Each row is a point. The points of each table are mixes of a few directions, plus a little noise. How many directions does each table use, and how many do they share? Where both have some left over, give the other angles between the two spaces (their principal angles), to ten degrees, smallest first.
In the rows, zero is written as 128.

First (7 x 3)
[[133 133 126]
 [ 98  84 153]
 [102 156  91]
 [160 153 121]
 [ 99  80 157]
 [166 162 115]
 [137 127 133]]
Second (6 x 3)
[[152 140 129]
 [133  96 158]
 [176 159 122]
 [116 157  97]
 [119 127 125]
 [ 73  90 137]]
Directions: first 2, second 2, shared 2

First (7 x 8)
[[110 142  71 106 152  38 215 147]
 [118 135  98 117 141  81 173 138]
 [130 126 134 131 125 138 118 126]
 [133 125 141 133 122 149 107 123]
 [140 119 163 142 113 184  74 116]
 [135 123 149 136 119 161  96 121]
 [131 126 138 132 124 144 113 125]]
Second (7 x 8)
[[112 123  96 120 197 139  85 175]
 [120 125 111 123 165 134 105 153]
 [128 128 127 128 129 128 128 128]
 [149 135 169 139  37 114 184  67]
 [133 130 139 131 104 124 143 112]
 [137 131 145 133  91 122 151 103]
 [118 124 108 123 173 135 100 158]]
Directions: first 1, second 1, shared 0; angles 90

First (9 x 12)
[[101 100 112 126 116 129  97 142  98 160 112 121]
 [128  87 123 107 152 125 121 153  98 123 128 140]
 [188 143 112 187 178 140 134 166 145 176 197 114]
 [132 146 147 108 116  97 150 114 157  83 132 113]
 [140 125 136 133  94 100 111 166 172 167 108 147]
 [ 86 157 119 126 127 157 139  55  88  87 130  87]
 [128 115 135 103 150 129 145 121 111  88 131 135]
 [123 103 116 133 131 137 107 150 109 161 120 140]
 [125 177 152 129  88 137 150  86 174 106  94 155]]
Second (11 x 12)
[[134 172 105 165 113 141 140 177 102 122 138 147]
 [148 109 147 126 163 150 127  74 163 155 134 126]
 [132  89 152 100 153 127 119  72 160 143 123 113]
 [127 111 137 114 136 125 124 107 139 132 125 121]
 [118 120 129 116 119 115 124 132 123 120 122 122]
 [152 151 124 161 147 161 138 123 137 147 143 144]
 [104 136 114 119  93 100 126 174  97 100 118 125]
 [122  71 159  80 150 113 113  62 164 138 115 103]
 [135  96 149 108 154 133 121  75 159 145 126 117]
 [131 197  90 183  97 141 146 213  82 112 141 157]
 [104 157 102 135  83 103 131 201  82  95 122 133]]
Directions: first 5, second 2, shared 1; angles 80

First (11 x 18)
[[119 177 138 104 137 102 150 158 149 134 156 126 126 111 124 154  85 133]
 [139 102 100 131 149 155 115 146 168 160 108  96 143 169  89 143  81 105]
 [138 117 157 129 108 135 132  97  85 111 111 134 129 121 149 103 181 130]
 [108 167 148 164 183  97 126 152 169 105 143 150 132 148 133 147 113 100]
 [118 169 126  98 128 121 147 159 124 159 146 124 123  86 120 149  75 143]
 [127 132 132 126 126 127 130 127 123 128 129 130 127 122 131 127 130 130]
 [134  89 118 138 115 173 111 110  72 158  88 127 129 104 127 102 147 132]
 [142 148 187 112 115 125 153 109  90 112 113 124 138 121 148 114 165 120]
 [133 120 127 120 106 110 132 110 137  98 145 130 122 141 140 123 158 140]
 [125 102 113 163 156 148 104 130 141 136 106 130 135 153 116 124 125 106]
 [124  85  61 122  86 116 108 109 150 108 163 137 104 131 132 122 147 169]]
Second (8 x 18)
[[131 123 128 128 127 131 127 125 129 128 124 124 130 134 126 127 130 126]
 [191  18 128 130 110 192 109  77 151 128  53  55 168 249  88 100 173  81]
 [132 121 128 128 127 132 127 125 129 128 123 123 131 136 125 126 131 125]
 [108 163 128 127 134 108 134 144 121 128 152 151 115  90 140 137 114 143]
 [114 152 128 128 132 114 132 139 123 128 144 144 119 102 137 134 118 138]
 [116 149 128 128 131 116 132 138 124 128 143 142 120 105 136 133 119 137]
 [120 142 128 128 130 120 130 135 125 128 138 138 123 112 133 132 122 134]
 [112 156 128 127 133 112 133 141 122 128 147 147 118  97 138 135 116 140]]
Directions: first 5, second 1, shared 1

First (9 x 32)
[[128 139 129 131 125 136 136 128 126 116 139 137 109 107 114 144 143 108
  112 144 113 107 122  75 116 131  88  87 146 132  89 155]
 [101 181 204 194 131 140 128  69 111 195  72 150 130 150  95  24 137  97
  151 172 169  46 129 219  95 122 173  85  88 132 123  99]
 [112 110 117 122 139 116 136 114 134 142 136 122 147 157 129 118 120 143
  150 136 137 142 125 161 146 107 157 147 100 128 172 106]
 [126 119 116 119 130 125 132 131 131 121 140 126 129 129 129 142 128 131
  128 129 123 136 125 113 134 123 121 129 128 128 132 132]
 [165 122 110 114 128 123 121 153 137 104 118 116 126 110 142 156 131 134
  115 102  90 178 144 119 127 143 122 140 170 132 118 130]
 [151 132 114 125 134 126 141 133 138 109 129 127 115 107 117 156 149 112
  113 138  77 151 135  84 118 128  95  88 171 140  95 146]
 [161  93  78  97 151 100 143 139 156 108 132 102 149 140 139 167 133 150
  138 117  62 229 145 139 150 110 145 145 162 141 166 108]
 [ 88 138 158 146 121 137 123 106 112 159 129 141 132 148 122  85 115 127
  143 142 189  66 113 159 128 122 148 137  74 117 144 119]
 [120 117 125 103  93 149  91 178 106  98 156 131 114 103 165 159  95 149
  101  72 192  95 114  83 138 166 102 195 112 100 114 156]]
Second (9 x 32)
[[131 118 106 138 142  84 170 115 169 158 143 133 156 175  82  83 110  81
  146 196 124  77  70 162 151 130  84  57 104 123 116  83]
 [114 124 171 108 119 142  84 114 120 115 114  92 120 125 155 121 130 138
  134  70 158 144 153 121  87 119 168 167 149 116 164 133]
 [114 144 150 124 107 140 115 185 117 134 126 138 113  93 177 127 113 143
  110 101 149 130 150 117 132 160 143 155 104 116 123 150]
 [105 125 122 124 131 138 107 129  93 105 154 132 117 126 145 173 119 157
  137  90 145 142 134  86 120 143 143 175 118 123 152 154]
 [150 122 191 111 114 118 114  99 188 155  71  72 143 141 122  31 142  81
  128 127 138 113 137 198  90  89 148  84 167 118 136  78]
 [122 133  54 153 145 121 170 152  96 120 177 188 127 128 108 196 116 150
  128 173 100 125 101  89 183 158  84 125  87 143  98 155]
 [155 132 119 133 130 148 132 112 126 121 103 132 123 108 116 140 160 137
  113 137  93 156 153 137 130  99 131 124 160 149 108 133]
 [129 123  84 142 146 110 158 119 125 129 156 153 138 149  96 150 122 123
  138 169 110 115  95 119 155 134  95 105 110 137 115 125]
 [130 131 153 119 119 149 100 127 118 116 108 113 116 107 150 131 141 143
  120  90 132 153 160 124 105 117 157 157 150 129 138 141]]
Directions: first 4, second 4, shared 0; angles 30, 40, 50, 70

First (11 x 32)
[[102 102 161 127 144 139 133 159 122 141 162 124 127 118 130 149  92 106
  122 131 141 105 109 142 144 141  88 125 133 135 135 126]
 [116 168  88 144  73 136 125  92 105 133 122 127 123 146 127  97 168 140
  123 149 126 143 127 121  86 115 158 133 137 144 129 121]
 [133 144 172 139 155 132 136 178  88 128 102 113 134 163  93 139 171 121
  138 113 177 107 122 135 118  99 152 140 144 100  98 149]
 [142 144 144 145 130 121  61 135 145  92  77 155 117 124 144 111 119 157
  125 104  90 137 135 159 119  95 115 136 101 160 132 153]
 [144 167 146 143 111 125  45 124 136  68  55 148 124  95 149  61 136 173
  140 120  59 145 136 161  89 109  80 143 101 173 116 171]
 [117  97 115 115 143 129 192 132 122 172 184 112 132 152 112 179 122  93
  120 133 180 115 122 100 159 144 164 117 148  92 137  96]
 [130  68 171 110 193 121 140 173 158 139 161 132 129 115 132 186  65 103
  122 103 143 105 123 137 190 143  98 116 118 111 140 123]
 [109 103 111 116 122 132 152 115 140 150 175 126 128 114 139 143  96 111
  119 144 127 126 121 118 145 156 112 117 133 132 146 105]
 [109 146 143 136 115 143 135 144  92 135 132 112 132 136 113 113 151 120
  133 143 148 115 114 132 102 127 117 135 148 129 112 135]
 [142 141  69 128  92 117 123  71 150 127 123 143 121 129 144 114 136 145
  122 135  99 159 145 112 119 125 162 122 116 140 147 112]
 [165 128  88 105 130 109 163  88 151 120 117 118 141 116 127 114 150 137
  146 135 115 153 151  89 138 154 158 124 129  94 119 119]]
Second (11 x 32)
[[119 163 123 138 126 123 125 117  98 132 114 130 131 165 111 136 166 119
  124 121 154 117 121 130 118  85 176 135 139 115 114 127]
 [111 103 195  97 203 123  93 152 150  80 129 135 150  49 153 104  53 111
  154 121  65 101 119 163 183 162   7 138  99 131 108 162]
 [115 137 121 118 137 121 144 114 104 139 130 120 168 151  89 127 161 108
  117 136 149 114 109 119 119 124 183 125 144 120 103 124]
 [142 109  88 126 100 135 170 119 129 155 141 116 144 147 101 119 156 138
  123 148 146 155 139  98 105 165 184 118 135 128 134 115]
 [133 117 139 136 111 129 103 136 154 125 136 136  89 105 169 149  88 138
  114 119 114 124 125 138 130 119  75 120 129 149 156 117]
 [108 137 129 110 152 119 144 113  98 135 130 119 187 149  77 122 163  98
  117 138 147 105 101 121 123 127 186 126 144 116  91 129]
 [124 157 147 134 159 127 112 135 110 103 102 135 122 131 133 112 136 128
  161 114 119 127 144 146 149 103 113 150 108 106 110 155]
 [114 124 157 118 149 121 104 132 134 115 132 132 133 104 140 137  99 113
  118 121 113 101 107 144 142 120  87 126 131 137 123 130]
 [133  80 131 119 102 130 121 134 173 140 162 127 111  87 158 151  72 133
   92 136 109 123 110 124 121 161  74 102 141 166 163 101]
 [161 127  80 153  78 144 156 129 137 147 123 126  87 154 139 122 153 167
  144 133 143 180 172 105 106 140 161 129 118 123 160 120]
 [148 153  97 158  92 137 136 127 119 137 110 132  85 165 139 130 161 155
  144 121 148 161 162 119 112 101 163 138 121 116 146 127]]
Directions: first 5, second 4, shared 1; angles 40, 40, 60

First (11 x 32)
[[169 107 147 118 123 109 120 119  94 152 132 151 128 112 118 139 127 116
  152 154 106 123 145 140 133 142 132  92  84 136 153 161]
 [109 116 122 136 125 123 133 132 138 127 132 118 131 136 108 121 137 116
  120 126 148 118 136 127 132 118 138 130 141 126 127 125]
 [128  80 120 163 114 106 144 138 127 128 139 104 151 124  92 107 131 143
   65 124 152 117 112 131  90 110 104 149 149 121 148 116]
 [ 91 165 119 110 148 158 116 143 149  88 101 136  96 171 134 120 134 108
  137 109 144 146 151 113 155 135 158 143 139 120 102 101]
 [144  92 153 136  99  76 110 117 111 142 128 151 128 127  72 145 137  68
  222 159 152  83 201 110 190 110 185 108  94 154 139 199]
 [125 121 118 137 137 139 134 142 129 109 122 116 129 138 128 109 126 153
   65 113 130 144 106 131  93 131 102 147 143 113 135  94]
 [130 148 126 102 146 152 136 121 122 156 140 132 124 116 157 133 132 134
  113 134  93 145 103 156 113 153 115  88 114 122 129 118]
 [ 85 176 118  91 163 174 115 147 149  90  97 143  81 181 140 117 140  98
  133 109 133 158 154 124 158 152 166 123 129 115 101  89]
 [168 188 140 109 122 142 130  87 123 173 152 135 150  59 229 175  97 185
  190 137  59 135  64 138 126 138  82 120 119 146 110 158]
 [151 103 130 165 107 103 126 134 124  99 118 118 146 121 115 121 111 161
  107 118 146 120 122 102 110 103 102 185 146 130 138 129]
 [104 114 117 140 123 126 145 126 145 143 147 105 143 123 118 121 136 128
  103 126 141 117 111 137 114 116 123 125 150 125 127 121]]
Second (8 x 32)
[[103 150 114 151 132 103 124 131 116 143 150 123 142 150 126 119  94 136
  110 135 130 108 120 150 139 127 117  43 105 108 143 133]
 [145 132 144 110 115 151 161 106 117 108 102 129 134 126 129 119 138 114
  127 126 143 126 128 138 126 124 127 156 140 165 116 115]
 [129 115 131 136 126 162 128 131  99 144 129 142 142 202  98  95 125 135
   96 156 165 102 126 123 126 120 137 133 147 112 144 120]
 [143 102 123 109 138 121 103 154 174 113 126 123  93  59 144 168 162 128
  167 101  94 178 142  92 116 139 139 213 141 128 113 136]
 [138 124 157 135 115 149 133  84  93 148 112 143 150 177 119 100 135 123
  119 157 141  86 118 134 131 117 128 120 121 129 132 124]
 [134 123 156 140 118 134 120  83 101 155 117 142 147 163 126 109 135 125
  129 155 126  88 117 131 132 119 127 111 110 121 131 131]
 [118 135 124 139 130 119 124 127 122 137 137 128 135 140 126 123 115 132
  121 133 128 117 124 135 132 127 124  94 118 117 135 131]
 [115 142  76 105 149  86 131 206 202  74 151  94  82   7 156 191 119 130
  155  60  97 219 150 121 123 151 124 154 140 143 112 134]]
Directions: first 5, second 4, shared 0; angles 40, 60, 70, 90

First (10 x 32)
[[104 102 129 131 132 162 130 138 110 145  85 116  96 149 166 146 134 124
  119 109 134 133 147 155 129 139 127 150 138 140 105 101]
 [137  64 126 114 150 153 165 121 144 137 137 162 158 106  70 186  89 122
   44 119 152 105  86 115  79 116 102  84 118 125 114 129]
 [138 164 125 132 127  82 116 130 140 100 159 129 128 107 117 111 129 134
  158 135 124 117 123 109 149 119 132 131 123 135 148 135]
 [118 134 121 121 146 137 125 143 119 138  84 104  82 151 176 100 160 133
  189 102  96 146 158 165 154 134 151 148 153 124 106  94]
 [127 196 121 138 143  44 106 147 139  74 156 118  84  99 142 102 144 141
  211 117 113 105 129 105 192 120 139 160 130 159 152 108]
 [150 145 141 130  74 151 111  94 125 154 155 126 201 148 109  88 130 126
  107 182 129 165 135 122  95 137 136 106 113  85 152 197]
 [129  89 136 125 109 177 140 111 120 160 121 138 166 144 111 148 113 118
   64 146 147 137 123 134  84 134 116 108 119 110 121 153]
 [136 126 125 128 140 101 137 129 144 108 158 148 137  98  92 152 107 128
  109 127 139 102 102 102 125 116 115 115 117 141 137 130]
 [ 99 113 127 140 142 125 130 144 117 117 112 129  87 122 148 174 120 126
  112 106 151 100 126 127 141 132 110 157 126 168 120  95]
 [139 146 130 120 113 145 119 120 122 146 114 110 141 156 148  76 154 131
  170 137  97 166 154 153 129 134 153 125 141  93 125 144]]
Second (11 x 32)
[[107 123 147 126 122 142 124 144 125 146 119 117 129 122 161 154 139 140
  141 114 145 103 137 124 151 128 107 144 150 143 129 123]
 [131 129 126 128 129 127 129 125 128 125 129 129 127 129 124 126 125 125
  126 128 127 131 126 128 125 128 131 126 126 126 127 127]
 [ 99 121 154 126 117 145 123 149 123 153 115 114 130 120 174 165 143 145
  145 110 149  92 142 122 158 130  97 151 158 146 130 120]
 [202 148  58 133 154  83 141  71 139  59 162 165 124 150   7  30  87  87
   78 175  71 221  91 145  47 122 208  67  48  81 125 146]
 [124 128 131 128 127 130 127 131 128 131 126 126 127 128 133 132 129 131
  130 127 130 124 130 128 131 130 125 130 132 132 128 126]
 [110 124 145 127 122 138 124 143 126 144 120 118 128 123 158 152 138 138
  140 118 141 106 138 123 148 130 108 142 148 140 130 123]
 [189 144  71 132 150  91 138  80 137  73 154 159 125 146  31  48  95  95
   89 166  81 204  99 142  62 123 193  79  63  90 125 142]
 [100 121 153 125 118 144 123 148 125 153 116 114 129 120 171 162 142 142
  145 112 150  94 140 122 157 130 100 149 156 145 130 121]
 [127 128 129 127 128 128 127 130 129 128 128 128 129 127 129 130 129 129
  129 128 127 126 129 127 129 128 128 128 130 128 129 128]
 [ 98 120 155 127 117 147 122 150 124 155 115 114 130 118 177 167 145 145
  147 109 151  92 142 122 159 131  95 153 159 148 129 121]
 [118 126 138 128 124 135 126 136 126 137 122 122 129 125 145 143 133 136
  136 120 135 114 134 126 140 129 115 137 140 134 129 125]]
Directions: first 4, second 1, shared 0; angles 50

First (8 x 32)
[[110 120 145 133  98 133 151 112 137 148  98  51 110 140 153 110 165 170
  123 112 119 149 112 127 142 118 136 132 149 109 104 128]
 [113 139 111 126 121 100  95 117 133 114 121 108 116 146 117 130 116 129
  119 113 137 126  98  79 106 127 146 102 102 143 138 136]
 [179 111 159 123 181 173 207 150  74 110 154 196 190  55 111 106 124  76
  149  81 124 114 150 151 135 120  99 126 129 153 151 156]
 [128 135  97 131 127 125  65 151 170 151 158 213 109 161 133 181  99 124
  133 249 129 119 193 212 144 156 112 183 154  92 115  77]
 [112 129 129 130 108 121 123 118 140 138 112  87 111 145 140 125 143 152
  122 128 126 138 117 121 131 127 136 128 134 118 116 123]
 [154 120 143 126 155 151 165 140 104 121 142 165 158  93 120 119 125 102
  138 109 126 120 142 145 133 125 113 130 129 139 139 140]
 [120 133 124 126 124 114 121 118 125 118 120 105 125 133 122 121 126 129
  122 103 132 128 103  91 116 124 139 106 111 141 135 139]
 [109 136 115 129 111 106  98 116 142 126 117  98 108 152 128 132 126 142
  119 127 132 131 108  99 117 128 143 116 117 129 127 126]]
Second (11 x 32)
[[189 125 125 109 167 100  94 172  85 139  93 182 184 106  64 115 105 141
  130 154 131 121 184 181 158 124 118 112 154  72 150 152]
 [136 109 151 133 127 151 189 132 140 146 153 119 154  90 150 120 158 126
  165 147 109 147 164 159 186 120 116 148 150 103 103 105]
 [133 137 120 122 133 144 103 126 105 135 101 134  95 153 134 137 107 149
   98 117 132 120 112 155  92 142 128 128 143 151 142 160]
 [151 109 139 120 142 139 179 134 130 156 158 116 166  73 144 123 142 138
  187 161 100 161 182 165 223 122 122 121 151  99 108 120]
 [ 93 141 106 136 107  98  88 116 167 110 147 127 109 158 126 146 121 111
  124 146 139 121 108  78 107 131 141 127  94 136 126  97]
 [127 133 130 125 120 140 111 122 110 141  85 100  94 158 137 124 127 164
   95 109 131 128 107 149  98 134 131 130 149 134 132 156]
 [123 108 162 138 122 166 215 118 134 134 152  97 142  89 164 110 169 118
  155 104 112 144 131 130 160 117 118 144 137 133 104 115]
 [109 136 120 138 115 140 104 125 146 124 133 155  93 164 142 149 121 119
  102 146 138 112 118 141  85 142 122 161 128 142 126 110]
 [114 143 113 126 114  94  75 121 125 117  91 101 106 167 107 124 118 146
   95 107 144 120  92  88  86 127 146 106 112 131 141 143]
 [103 138 103 125 130 119 123 101 146 111 176 114 114 120 147 147 104 107
  154 120 122 137 101  66 135 134 146  92  83 180 136 129]
 [131 130 140 138 132 118 129 141 121  95 120 163 151 130  94 113 135  89
  103  95 149  98 111  95  78 117 120 137 106 128 142 120]]
Directions: first 3, second 6, shared 3
